Each point is reached from the start by the listed moves, each made once or not at all, plus a little noise. Say if it took an odd or an even number of moves. Then give how often each move was made.

Moves:
(1): [35 18]
(2): [-11  28]
Start: [11  3]
Points:
[47 20] -> odd (1, 0)
[37 49] -> even (1, 1)

Moves:
(1): [ 69  -1  13 -10   2 -15   1   3 -20 -10  -7]
(2): [ 14  69  -3  25   5  11 -22 -17  10  20   6]
(3): [ -7   4  59   5 -17  -5  10  10  -8 -12   1]
(4): [ -2 -25 -12  84 -21  10 -10 -11  -4 -14  -4]
(5): [ 3 -9 15 18 53  1 21 -4 11  4  0]
(6): [  5   1   3  -8   7  49  -7   6   8 -13  -3]
(7): [ 12  13 -23   5 -28   3  74  -2  10   5   8]
(8): [-7 -2 -6  2  4 -3 -3 61  3 11 -2]
(9): [ 14 -15   9   2 -23 -14 -14   3  73   7 -18]
Start: [ -8  16  12 -27 -28 -16  47  -4  12  11  27]
Points:
[ 11 -11 -18  59 -89  30  87  51  97  10   6] -> odd (0, 0, 0, 1, 0, 1, 1, 1, 1)
[ 70 -35  38  60  -9  11  39  47  85  -1  -7] -> even (1, 0, 0, 1, 1, 1, 0, 1, 1)
[  6   5  21 -24 -56 -32  30   2  84  16   9] -> odd (0, 0, 0, 0, 0, 0, 0, 0, 1)
[  1  82   2  -8 -13  43   9  42  39  27  28] -> odd (0, 1, 0, 0, 0, 1, 0, 1, 0)

Moves:
(1): [ 48   1   5  -1   5  21  -4   3  -1  -1 -23  10   6   6   5  -7  -8   7
   5]
(2): [-5 43  4 13  0 -5  8  9 -7  1 -4  0 -1  6 11 11  3 -4 -1]
(3): [ -9 -12  40   3   4 -14   3   2   6   7   7   8  11  -7  13   2  10 -17
  -3]
(4): [ -4 -15 -21  55  -9   3   6 -12  11  -9   0  16  11  -1   7   2  19 -14
  13]
(5): [-17  -2  -3   7  47  -1   2   5  13  -4  -7  12  -2   3  -5 -12  -5 -10
   9]
(6): [-19  -4  13  -2  -9  55 -10   2  -5 -15   7   6   1  -7  -9   2  -3   3
   3]
(7): [  3  -9  -3   1   0  27  73  18   7   1  -1   1 -13 -13  -2  19  18  -9
  15]
(8): [  3 -13  -5  15   2  -7 -15  62  -9 -13   3 -14  10   5  10   5   6   7
 -28]
(9): [ -1  11  -6  -4 -10   5  -3  -3  45   9  15  -3  16  -5   2   2  -2  -4
 -22]
(10): [ -6  -6  -5   3  19  26 -10  10 -16  55   6  -1 -27  -5   3  13   5 -30
   1]
(11): [ 20   8  -3  14  -1  14  -3 -12  -7 -15  70  10 -21   6 -10   2  -8  -1
  -4]
(12): [  5  -6  -5 -12  -9  -4   2   1 -17 -10  -3  50   0 -10   4  -4  -7  -6
 -19]
(13): [  4   2 -20 -17  -1  16  -1   1 -16  -1   9  -4  59  10   4   0  11 -13
   0]
(14): [-23 -18   3  -2  -5  14 -10  15  11 -10   0  -2  -8  80 -16   2   0 -17
 -10]
(15): [-13  -5 -13  -5  -5  -4  -6 -15   6   1  10  -9  -6   2  58  12   2  16
   8]
(16): [  8  -5  -5  -2   8  -9   2 -11  -7 -17 -10  14  18 -10 -11  65  -6  -7
   2]
(17): [  5  13  -2 -11   1  -4 -12   5   1  -6   5   7  -3   8  -7  10  51   2
  14]
(18): [-12  -3   9  15  -5   6  27  -6  -9  30   5   9  13  20 -17   3   5  72
  11]
Start: [ 11 -11 -21  11 -13 -19  12 -41   6  51 -30 -44 -14 -21 -18  12  27  27
  27]
Points:
[ 11  19 -11  32  16  62  85 -19  57  64  56  -4  36  94  19  57 105  49
  44] -> even (1, 1, 1, 0, 1, 0, 1, 0, 1, 0, 1, 0, 1, 1, 1, 0, 1, 1)
[-12   6  12  92 -51  71 116 -42  25  51  64  50   9 -33 -23  53  57  43
  22] -> odd (0, 1, 1, 1, 0, 1, 1, 0, 1, 0, 1, 1, 0, 0, 0, 0, 0, 1)
[ -4 -16 -15 116  16  -2 116  10  29  33  41  57  27 -31 -15 108  61  36
   4] -> odd (0, 1, 1, 1, 1, 0, 1, 1, 1, 0, 1, 1, 0, 0, 0, 1, 0, 1)
[ 23  10 -58  52 -48  68  31 -68   1  42 -23  49 103 -16  33 100  45  76
  24] -> even (1, 1, 0, 1, 0, 1, 0, 0, 1, 0, 0, 1, 1, 0, 1, 1, 0, 1)
[ 20  34 -34  21 -27 -23  28 -72 -37  34  39  39 -14   4  13 111  66 103
  40] -> odd (0, 1, 0, 0, 0, 0, 0, 0, 0, 0, 1, 1, 0, 0, 1, 1, 1, 1)
[-34 -77   0 107  18  63  59  29  32 -24  35   9  -5  29 -37  98  55 -38
  25] -> odd (0, 0, 1, 1, 1, 1, 1, 1, 0, 0, 1, 0, 0, 1, 0, 1, 0, 0)
[ 12 -51 -24  34  38  68   1   9 -43  78 -50  34  -3 -16  16  84  16  72
  19] -> odd (1, 0, 0, 0, 1, 1, 0, 1, 0, 1, 0, 1, 0, 0, 1, 1, 0, 1)

Moves:
(1): [ 10  -7  -5   8   6  17   3 -11  13   6  14  13  -3   3   8 -16  -7   8
  -4  -7   1  -2   9  -5  13   8]
(2): [ -9  21  -1  10  -5   9 -11   6   8  -1   4   3  -2   3   7   8  -1 -21
  12  -6   8  -9 -15  15   8  12]
(3): [-11  17  22 -14 -15  28   6 -21  -8   5   8   6   7  -7   0 -17   6   4
  -9   7   5   5 -13 -16  -5   7]
(4): [-15  -5 -10  19   7  -5   2  -3  -5  19 -12  10  -7 -16  -6   4 -17  -5
  -3  -5   1  -5  -7 -11 -12  -8]
(5): [ -8  24 -16   2  23  -9  11  -2 -13  19   8 -13 -11  -2   3  -6   4  11
  -2   9  12  18 -17   4  15  16]
(6): [ -5   0   8 -10   5  22  -3  14 -21 -17 -11  -3 -11  19   2   8  -9  -8
  -3   6 -11   6  -5  -1  -2 -18]
(7): [-32 -10 -14  19   9  -6  38   2   2  -8  29  12   6  -6  -3  -6 -10  -3
 -11  10  -5  -8 -11   1 -10   6]
(8): [ 15   0  20  15  -9  -5   2  21  -5  15 -11   0  -5 -12  20   4  -5   3
   9   4 -20  -9   4  11  14   7]
(9): [  8   6   5  -9  29   5   3  -1  30  -6  -5   6 -20  -7   0  25 -11   1
  11  21 -10 -24   5   0 -12   6]
(10): [-10  -2   2   2   8   2   1   2   2  33  -2  -8   4  13  14  -4   4   9
  -5 -15  -7   0 -10   4 -19 -13]
(11): [-16 -19   5   7  -3   8 -11  13   7   5  24  -1 -17   5   8   7  14  -9
   8   6  -6   6  -6 -11  -7  -7]
(12): [  1  -1   4 -20  -7 -11  -3   3  -9 -12  14  11  -2   0  17  -7 -17 -25
  18   4  -8  -8 -22 -12  -4   8]
(13): [ -2  -6  10   0  14   8 -15   6  -4  -2   3  -3  15  -9   8  15  -6  -6
   0  -3  -4  -3  14  -5  -1  12]
(14): [  4  -3   7   4  19 -15  -1  -6   2 -11  -2  12  -3  12  -4   5  10  -1
  12  -4  -4  -1  -2  -5   5   1]
(15): [ -9   6  13  16  10 -15  -3   9  14  -1  -9 -13 -18   6  26 -24  -8   6
 -11  -4  20  -6  -5  12  -6   1]
(16): [ 15  -7  -5  19  -8   1   4  11   1  -4  -1  -3  -6  -6  11  30  -3   5
   2  -4  19   8 -18  -5   1 -13]
(17): [ -1   4  -5 -13 -11  18  -3  23   0  -9   3  10  -1 -15  10  11  15   6
 -12   0   6  -7  27 -10 -28  24]
(18): [ -1  -1  -2  -4   3   5 -10  10  -1  -1   5   8  12   2   3  -7   0  14
  11   6  10 -13  10 -14   8  -8]
(19): [  5   3   4   9   9  18  19  -5  -5  -4 -15  -2   0 -23  -5  -9   0   0
  36 -11 -13  12   5   8  -7 -16]
(20): [-15  -8 -12  17 -15  -6  12 -14 -12  14 -18  -8  15  21  17  -9  -7   2
  13  20   7   0   7  -5  -4  -2]
(21): [ 11 -16   0  -9  -3  10  11  -6  -2  21  -7   5   8   1  -4  -7   6 -12
  -3  -6  25   0   4   8  -2   4]
(22): [-14 -13  -5 -19   1  17  -1   5  13  -5  -4   9   7   8  -3  -6   1   3
  -2  -1   8  25  -8  14   1  -1]
(23): [ -5   7   8 -12  -1  -6   4  -4  -2   6   6   5  -8   5   0   4  -9  10
  -1  -6   7   6   7   5  -8 -10]
(24): [  6  -2  -6  -3  -5  16 -17 -13 -13   1  11  14   2 -13   9   8   0   3
  -2  10   6  -7  -6  24   1  -5]
Start: [ -5  -5 -16   5 -11  -3   9  29  -5  19   3   2  -1   2 -14  10 -18  -4
  -3 -14   1  14 -15  -5   8   7]
Points:
[-50  14  10 -18  -3 121   4  39 -18  18   5  57  -5 -30  11  16 -41 -16
   7 -39   5  44   2  -9 -35  15] -> even (1, 1, 1, 1, 0, 1, 0, 0, 0, 0, 0, 0, 1, 0, 0, 0, 1, 0, 1, 0, 0, 1, 1, 0)
[-23   4 -10 -16  62  56 -25  73   8  43  47  48 -64  26  88  13 -17 -19
  28   4  47 -31 -45  -1 -19  29] -> even (1, 1, 0, 0, 1, 1, 0, 0, 1, 1, 1, 1, 0, 1, 1, 0, 1, 1, 0, 0, 1, 0, 0, 1)
[-37  20  58 -16  53  38 -17 101 -14  32  30  18 -50  10  93  18 -20   0
  26  22 -14 -22 -35 -54 -36  50] -> odd (0, 0, 1, 0, 1, 1, 0, 1, 1, 1, 1, 1, 1, 1, 1, 0, 1, 1, 0, 0, 0, 0, 0, 0)
[-27  24  29  45 -34  21  47  38 -31  79   6 -10 -39 -12  94 -22 -36 -25
  68  -1  56  37 -84   9   2  12] -> even (0, 1, 1, 0, 1, 0, 0, 1, 0, 0, 1, 1, 0, 0, 1, 1, 0, 0, 1, 1, 1, 0, 1, 0)
[-57 -51 -24  80  13  26  43  82 -53 101  23  20  -6 -55 115   2 -47  -5
  49   6  36  -7 -45  -4 -52  12] -> even (0, 0, 0, 1, 1, 0, 1, 1, 0, 1, 1, 1, 1, 0, 1, 1, 1, 1, 1, 1, 1, 0, 0, 1)
[-109  -18   -4   32   -6   36   31   56  -38   91   43   27   -7  -32
  107  -22  -39   -6   -4   25   12   17  -70   -4  -58   47] -> even (0, 0, 1, 1, 1, 0, 1, 1, 0, 1, 1, 1, 1, 0, 1, 0, 1, 0, 0, 1, 0, 1, 0, 1)
[-27 -48   0  15   1  78  -2  52 -29  61  10  44 -28 -12  46  -2 -59 -30
  52 -23 -50  29 -57  14 -11 -35] -> even (1, 0, 0, 1, 0, 1, 0, 1, 0, 1, 1, 1, 0, 0, 0, 0, 0, 0, 1, 0, 0, 1, 0, 1)
